Each row of a before or after table is a point. The points were changed in one or more steps. Then noise was added and the rows were shuffled. The steps act on how far a point lies along the listed directions, d1 being the first. Name the steps. A step turns or swaps two directions, mirrors them in a line or flattens them onto one, adds a multiple of one to another, or multiplies one. Angles are multiples of 10 degrees, from the lower direction toward the higher: turns from -170 to 170, lines from 10 to 170 but not 90. Use the fewest steps. Two steps may share a direction if one is a turn and the other turns, adds or multiplies; they go together, in the order done. Otherwise the lowest direction goes first.
In the rows, zero is written as 128.

Directions:
(1): [ 77 152 155]
(2): [122  77 163]
(3): [ 92 102  84]
Before (8 x 3):
[[149 104 150]
 [155 136 118]
 [142 146 114]
 [ 96 117  78]
 [163 136 127]
 [107  97 115]
 [124 100 168]
 [106 138  95]]
After (8 x 3):
[[183 150 151]
 [164 116 168]
 [ 77  76  79]
 [147 150 120]
 [ 46  81  16]
 [ 78 118  62]
 [136 108 184]
 [165 143 131]]
Steps: multiply d3 by 2.5

Directions:
(1): [106 195 138 151 171 109]
(2): [121 131  97  75 126  64]
(3): [145 141  61 114 158 170]
Before, 9 rows:
[[ 96 166 162 123 144  69]
 [138  75 146 130 127 174]
 [133  50 153 122  69 125]
 [133  59 120 125  84 156]
 [121  95 168 171 124 184]
 [110 165 150 163 156 118]
 [135  77 132 107 108 139]
 [ 95 180 185 149 148 119]
 [126 154 176 134 118  91]]
After (9 x 6):
[[102 175 154 172 170 114]
 [ 93 180 163 129 154  65]
 [142  40 116 122  78 163]
 [133  27 151 111  62 129]
 [122 159 172 139 119  91]
 [124  94 171 175 124 184]
 [ 85 197 185 149 158 113]
 [141  65 133 101 100 140]
 [132  65 144 127 123 176]]
Steps: multiply d1 by 1.3

Directions:
(1): [155 128 171 133 150 210 152  91 129]
(2): [175 111 125 103  43 132 131 114  95]
(3): [ 98 160  87 176 109 147  89  71 109]
(4): [144 128 120 188 101 166 116 199 150]
Before, 11 rows:
[[131 146  94 156  66 171 111  81 110]
 [136 127  88 169  74 141 103 156 120]
 [128 144 142 125 162 164 124 124 131]
 [125 123 103 142  99 128 102  99 112]
 [120 147 159 117 183 154 159  77 116]
 [153 125 126 138  78 152 129  98 104]
 [ 75 145  90 152 163 131  93 106 125]
 [151 127 148 142 123 182 146 125 126]
 [125 139  89 132 111  71 103 118  90]
 [166 121 137 124  71 132 133  88  93]
 [102 155 106 158 128 158 114  89 110]]
After:
[[ 84 154 108  98 149 113 122  24  87]
 [134 126 124 116  99 125 132  75 101]
 [103 149  99  91 106 118 122   6  90]
 [ 72 143 100  95 175 106 109  38 101]
 [123 139 110 106 137  82 117  71  82]
 [149 125 136 113  95 113 133  77  95]
 [127 128  99 141 100 133 113 115 112]
 [141 128 134 144 118 156 138 141 127]
 [126 142 133 122 150 144 119 130 128]
 [114 144 144 110 167 123 151  86 111]
 [113 125 110 105 123 107 111  51 100]]
Steps: multiply d1 by 0.4; multiply d2 by 0.7; add -1.5 times d3 to d4
